Every row gives one point. Each copy is the shape, with its points in the same order, turned, moved and blurred by noise. Some copies are also mirrored. Which?

Shape (7 x 2)
[[-26  30]
 [ 40 -49]
 [-18   0]
 [-17 -79]
 [ 57 -11]
 [-11 -74]
 [-28 -20]]
Copy 1 (7 x 2)
[[  4  23]
 [ -4 -77]
 [ 23  -8]
 [ 69 -73]
 [-38 -61]
 [ 57 -71]
 [ 32 -15]]
Copy 1 is: mirrored
Copy 2 (7 x 2)
[[ 35   5]
 [-58 -24]
 [  9 -10]
 [-27 -76]
 [-63  16]
 [-18 -78]
 [  9 -37]]
Copy 2 is: mirrored
Copy 3 (7 x 2)
[[-45  24]
 [ 50 -13]
 [ -7  20]
 [ 62  39]
 [ 20 -46]
 [ 70  36]
 [ 10  43]]
Copy 3 is: mirrored
Copy 4 (7 x 2)
[[ 31  25]
 [-35 -52]
 [ 23  -4]
 [ 25 -83]
 [-52 -15]
 [ 21 -76]
 [ 33 -23]]
Copy 4 is: mirrored

Shape (8 x 3)
[[-40  46  17]
 [-67  -5 -52]
 [-45  27 -28]
 [ -5 -45  -6]
 [-20  27  54]
 [ 34  12  -8]
 [ 30  34  14]
 [-32 -59  12]]
Copy 1 (8 x 3)
[[ 33  26  60]
 [-10 -63  67]
 [  0 -19  64]
 [ 21 -43 -11]
 [ 63  26  29]
 [-18  20 -16]
 [  2  40   2]
 [ 56 -61  -1]]
Copy 1 is: only turned
Copy 2 (8 x 3)
[[  7 -39  40]
 [-26 -95 -19]
 [  4 -73   4]
 [-26 -15 -50]
 [ -4   6  40]
 [ 41  -5 -31]
 [ 46   4   0]
 [-58 -12 -38]]
Copy 2 is: mirrored

Shape (8 x 4)
[[-41 -33 -19 -77]
 [ 16 -13 -23  30]
 [-54   6  -6  -6]
 [-13 -47  -7  12]
 [  1  35  21 -14]
 [ 32 -56  28 -51]
 [-30  39  -6  34]
 [ 26  19  -2 -55]]
Copy 1 (8 x 4)
[[ 44 -39  95  -4]
 [-15 -28 -23  -2]
 [ 26 -16  30  47]
 [ 28 -62  -9   6]
 [  2  34  21   2]
 [ 39 -22  36 -71]
 [ -6  17  -6  52]
 [-11  12  56 -30]]
Copy 1 is: only turned
Copy 2 (8 x 4)
[[ 57 -77 -23 -53]
 [  8 -19  22  35]
 [ -9 -42  13 -41]
 [  3 -52 -15  17]
 [ 16  19   4 -36]
 [ 60 -20 -70   4]
 [-24  -4  46 -22]
 [ 68   6  -1 -28]]
Copy 2 is: mirrored
Copy 3 (8 x 4)
[[-62 -16 -66  48]
 [ 27 -29 -27 -23]
 [-42   8 -35 -20]
 [-13 -51 -19 -11]
 [  8  38  -1  10]
 [ -8 -42  -1  66]
 [  7  24 -28 -52]
 [ 18  25 -37  53]]
Copy 3 is: mirrored

Shape (10 x 6)
[[  4 -51   4 -29  31 -55]
 [  3 -40  -6  32 -37  49]
 [ 18   0 -18   0 -27  65]
 [ 16 -31 -14 -48   7 -49]
 [  4  29  44 -16 -14   5]
 [ 24  42  13  -2  23  29]
 [  1  12   3  63 -16   5]
 [ 48  43  18  23 -15  43]
 [-81 -36 -76  15 -45 -42]
 [-35  17  -2  48  -5  40]]
Copy 1 (10 x 6)
[[  4 -64   1  -9  55 -41]
 [  6 -41 -14  32 -30  53]
 [-15  -4   5  23 -54  27]
 [-32 -66   7 -15  30 -43]
 [ -2   1  52  -9  16  18]
 [ 17  26  28 -23 -21  -8]
 [ 28 -10 -11 -31  -7  60]
 [ 18  12  40 -28 -48  30]
 [-77 -45 -85 -13  51  50]
 [ 10  25 -20   1  -3  56]]
Copy 1 is: mirrored
Copy 2 (10 x 6)
[[-76   6 -19 -11   5 -56]
 [  6  18  25  57  -6  18]
 [ 34  15 -14  35 -36  24]
 [-67   1 -52 -10  -7 -27]
 [ -6  16  10 -43 -45  10]
 [ 27  -6  -3 -24 -62 -18]
 [  1 -42  46  11 -23   9]
 [ 22 -10  18   0 -86  20]
 [-25 -49 -18  13  95  25]
 [ 47 -21  39  -1  -1   8]]
Copy 2 is: mirrored

Shape (12 x 8)
[[-17  35 -66  13 -18 -38 -53   7]
 [-45  14 -12   0  24  36   4  21]
 [ 32   0 -12   9  20 -22 -21 -14]
 [ 14 -57  38  28   9 -15  27   9]
 [-26 -36   5 -15  -2  47  -7  39]
 [-27  24  30 -25   2  25  -2  39]
 [-31 -66  36  -3  17  31   3  -5]
 [ -6 -62  43  13  18  12  63  -3]
 [-15  29 -22   8 -37  -6 -30 -17]
 [-28  17 -25 -38  -2  -8 -21  -2]
 [ 26 -10  14  57  15 -42 -27 -39]
 [ -1  -8  -3  -9  -4  46  10   8]]
Copy 1 (12 x 8)
[[ 70 -14 -45  -9 -11  26 -17 -22]
 [  1  31 -12  -8  26  36 -50  44]
 [  6  21   0 -25  -7 -16   8 -17]
 [-15   2  55 -14  12 -57 -20  35]
 [-11   2   7 -45   4  17 -46  76]
 [-31  16 -27  -2 -15  12 -59  52]
 [-40  -6  24 -41  45 -15 -22  65]
 [-37  16  64   3  36 -38 -12  68]
 [ 16 -30 -20   3 -10  33 -16  -9]
 [  9   3 -49  -6  -1  22  -2  29]
 [  2  -7  23 -16  21 -40  -4 -53]
 [-19  14  19 -21  -5  31 -21  46]]
Copy 1 is: only turned
Copy 2 (12 x 8)
[[-22  23  95 -13  -8   8   0  -1]
 [-15  28   6 -12  47   9  11 -54]
 [ 37   1  26   4 -12  -1   1   9]
 [ 30 -20 -44  -7   9   7 -58   0]
 [ -3 -20 -13 -42  56  40  -5 -37]
 [-13  -9   4  17  71  24  19 -21]
 [ 32 -23 -30 -21  26  40 -30 -57]
 [ 17 -19 -83  -9  10   5 -48 -33]
 [-20  24  46   4 -11  45  -3  -6]
 [-17 -16  42   0   2  15  23 -32]
 [ 57  18  26  19 -29  20 -46  18]
 [  1   6 -23 -25  27  33  16 -16]]
Copy 2 is: only turned
Copy 3 (12 x 8)
[[ -7  44  47  14 -54 -23  21  52]
 [  4   4  35  26  11  32 -37   2]
 [-36  26  21  -4  10 -33  33  -5]
 [-30  -4 -27 -21  51  30  30  -2]
 [  8 -22   1 -22  -3  29 -44 -11]
 [ 54 -10  31  -3  13  15 -13  -9]
 [-26  -2 -19 -14  25  52 -19 -41]
 [-30 -28 -29  14  66  54  12 -28]
 [ 13  24   0  28 -37 -14  17  18]
 [ 10  -7  49  21 -36   8  16  -8]
 [-40  65  -4   2  28 -17  57   3]
 [  4 -19  -2  11  12  -6 -31 -10]]
Copy 3 is: mirrored
Copy 4 (12 x 8)
[[ 19 -49 -55  37 -33   0 -24  43]
 [ 29  18  13  15   4 -31  28  13]
 [  9 -37 -19 -24 -20  12   5 -14]
 [  2 -27  11 -58  53  -7   0 -46]
 [ 48   8  10   6  48   3  30   2]
 [ 57  17  38  19   5   0  -7  -4]
 [ 42  28   3 -48  53 -15  29 -10]
 [-11   8  42 -68  62 -21  24 -28]
 [  4  -2 -36  15 -12   7 -33  18]
 [ 34  -4  -8  -1 -18   9 -14  47]
 [ -4 -30 -58 -55  -8  -1 -21 -46]
 [  9  21   6   2  20  10  36   1]]
Copy 4 is: only turned

Shape (15 x 9)
[[-30 -17 -24 -19  -4  53   9   2  47]
 [ 26  27 -30 -31 -10  35 -31 -12 -29]
 [ 28  19  20  44 -47 -25 -21  30   3]
 [  9  -7  25 -22  16 -31  54  28 -47]
 [ 47  34 -30  39 -24 -15 -29 -21  45]
 [-19 -10   4 -19 -27 -29 -25 -21 -36]
 [-42 -25  23  13  24   8  -4 -51  -8]
 [-17  46 -25  29  40 -12  28 -12 -47]
 [  2   2   1 -31  22  16  18 -17  16]
 [ 40  53   6  32 -21  -9 -11  23  21]
 [ 13  46  11  56 -38  14  11 -45 -41]
 [  4 -18  40 -14  -5   4 -17  29 -42]
 [ 48 -28 -18  -4 -10   3 -22  15   3]
 [-25  45 -17  42  33 -37  30 -50   4]
 [-39  16  12 -31  11 -40  30   1  22]]
Copy 1 (15 x 9)
[[ 15 -12  13   3 -50  -4  24  -7  66]
 [  2 -79  -1  10 -23 -26  -2  41   9]
 [-44 -17 -27   7  14 -37  -4 -35 -36]
 [ -6   1 -28   0  50  37  40  44 -12]
 [-64 -55  16   8 -12 -16 -39 -40   9]
 [ 13 -34  29 -29  35 -32  12  15 -10]
 [ 23   8  75   1 -10  11  12  13  -4]
 [-54   2  39  27  12  -3  12  70  -5]
 [ 11 -28  16  19  -7  26   3  14  42]
 [-55 -25 -24  39   6 -26 -23 -22 -10]
 [-48 -47  44  53   5 -28  39   1 -46]
 [ 34  -9 -22  -4   7 -13  12  22 -38]
 [-15 -49 -25 -33 -22   8  -7  -5  -8]
 [-68   7  72  31  24  13  -2  22  14]
 [ -1  15  17  12  50   3   8   8  50]]
Copy 1 is: mirrored
Copy 2 (15 x 9)
[[-14  70  -8  35   2  18 -47   4  -3]
 [-11  34 -31   9   5  -4  46 -20 -37]
 [-38 -26  19   0 -37 -26  23  56  -4]
 [ 14 -20 -34  -7  20  23  20  19  73]
 [-21   8   1  21 -84 -54  10   4 -20]
 [-34 -30  -8 -16  26  -5  -3 -20  -3]
 [ 11   6 -18 -26  32 -32 -60   0   0]
 [ 51   8  16  -5  15 -42  29 -15  45]
 [ 17  25 -41  15  -6  14 -22  -3   5]
 [  6  -6  13  22 -57 -22  36  43 -13]
 [  1 -10  -7  26  20 -88  29  29  -7]
 [-16  -9 -18 -30  28  24  19  39  -2]
 [-41  28 -30 -15 -39   3  17  12   5]
 [ 50 -12  14  14 -19 -65 -21 -22  38]
 [ 22 -25   3  24  -5  29 -39 -11  38]]
Copy 2 is: only turned
Copy 3 (15 x 9)
[[-28 -19  14  52 -22 -10  17  -2  46]
 [ 32 -11  13  -6 -36  41 -39  39  34]
 [ 40 -59 -71   3  -1  20 -11 -25  -6]
 [ 40  23 -15 -51  25 -37   5  10   4]
 [  4 -95 -11   0 -10  43 -33 -39   8]
 [  6   8 -38   2  16   9 -62   2  30]
 [-57  20  -2  18   4  -9 -43   6 -16]
 [ -6  22  12 -56  -7  43  -3 -37 -11]
 [-16 -13  26 -19  -9 -21 -13  14  25]
 [ 25 -79 -39 -27 -21  32   2 -30   2]
 [ 13  -5 -23 -20 -56  29 -57 -54 -32]
 [ 27  10 -41  -5  -2 -13 -17  45  -3]
 [ 44 -53   9  27  20   6 -13  16   9]
 [-42 -16   9 -51   3  24 -24 -73  -6]
 [-30 -13 -22 -41  19 -25   2  -9  49]]
Copy 3 is: mirrored
Copy 4 (15 x 9)
[[-66  -9  16 -43  -4   7   8 -72 -13]
 [-46 -17  54   7 -20   3 -19  10  30]
 [-17  23 -18 -29 -23 -28  32  53  -2]
 [ 33 -23   8  -4   5 -64 -30  -3 -43]
 [-24   7   0 -35  10  16  38  26  62]
 [  0 -22  13  35 -46 -27  22 -10  -6]
 [  4 -22 -33  20 -28  22   2 -43 -18]
 [ 51  15  24   7  17  34 -12  -3 -19]
 [-30 -25   6 -11  16 -10 -15 -39  -3]
 [-25  26   6 -32  16 -12  18  52   6]
 [ 11 -34  11  -5 -16  52  25  54 -13]
 [-15  -2  -9   7 -46 -49 -24   5 -33]
 [-27  -6   5 -41 -37 -35 -11  -2  38]
 [ 44  -1  -8  11  43  46  31 -17   0]
 [  0  -2  -4  14  31 -40  31 -48 -34]]
Copy 4 is: only turned
